Each row is a point. Each copy is the shape, with its points in the same order, turned, moved and blurred by noise. Some copies are also mirrored. Which?

Shape (8 x 3):
[[-23  12  28]
 [ 23 -47 -40]
 [-19 -56  22]
 [ 23  -1 -26]
 [  5   5   5]
 [-15 -13  20]
 [-56  20  28]
 [ -8 -11  17]]
Copy 1:
[[ -3 -13  29]
 [  7 -12 -70]
 [  3 -61 -10]
 [ 10  20 -37]
 [  8   4   0]
 [ -2 -27   8]
 [-36 -16  50]
 [  3 -25   6]]
Copy 1 is: only turned
Copy 2, 8 rows:
[[ -2 -44  16]
 [ -5  51 -20]
 [-52  -1   5]
 [ 28  20  -5]
 [ 13 -10  10]
 [-18 -21  12]
 [-10 -73  -2]
 [-12 -16  13]]
Copy 2 is: mirrored
Copy 3, 8 rows:
[[ -3 -11  36]
 [ 70   6 -34]
 [ 61 -29  34]
 [ 28  23 -24]
 [ 14  12   9]
 [ 22 -13  27]
 [-24 -37  35]
 [ 23  -3  24]]
Copy 3 is: only turned

Shape:
[[  8  19  15  -6  13 -10]
 [ -6 -15 -30   0   5  28]
 [ 39   4  73 -63   3  -4]
 [-18  14 -42  -7 -27   2]
 [-17   7 -27  -9 -27   6]
 [-16 -29 -12   7 -21 -17]
 [ -2 -57 -29 -11 -33  24]
 [-29  22  43 -40  29  26]
 [-18  -1 -35 -26  39 -51]]
Copy 1, 9 rows:
[[ -7   3  10  -3 -19 -20]
 [-17  25  -7   9  30  27]
 [-46 -41   3 -52 -61  -9]
 [-24  21 -23  61   2  -5]
 [-19  21 -12  43  -3   8]
 [ 11   6   0  40  -7  32]
 [-25  14 -40  27  -5  70]
 [-57   1  52 -15 -10  -3]
 [ 10 -48   7  32  25 -15]]
Copy 1 is: only turned
Copy 2:
[[  -1  -24  -34  -18   -4    3]
 [   4   16    4   17  -20  -17]
 [   3 -107   -1  -23   26   16]
 [  14   31   -6  -27   -7  -35]
 [   4   18    6  -23  -10  -25]
 [ -35   13    0   -5   20  -24]
 [ -12    9   40   12    3  -53]
 [  20  -32    3  -17   -8   56]
 [  17   24  -43    2   51    6]]
Copy 2 is: mirrored
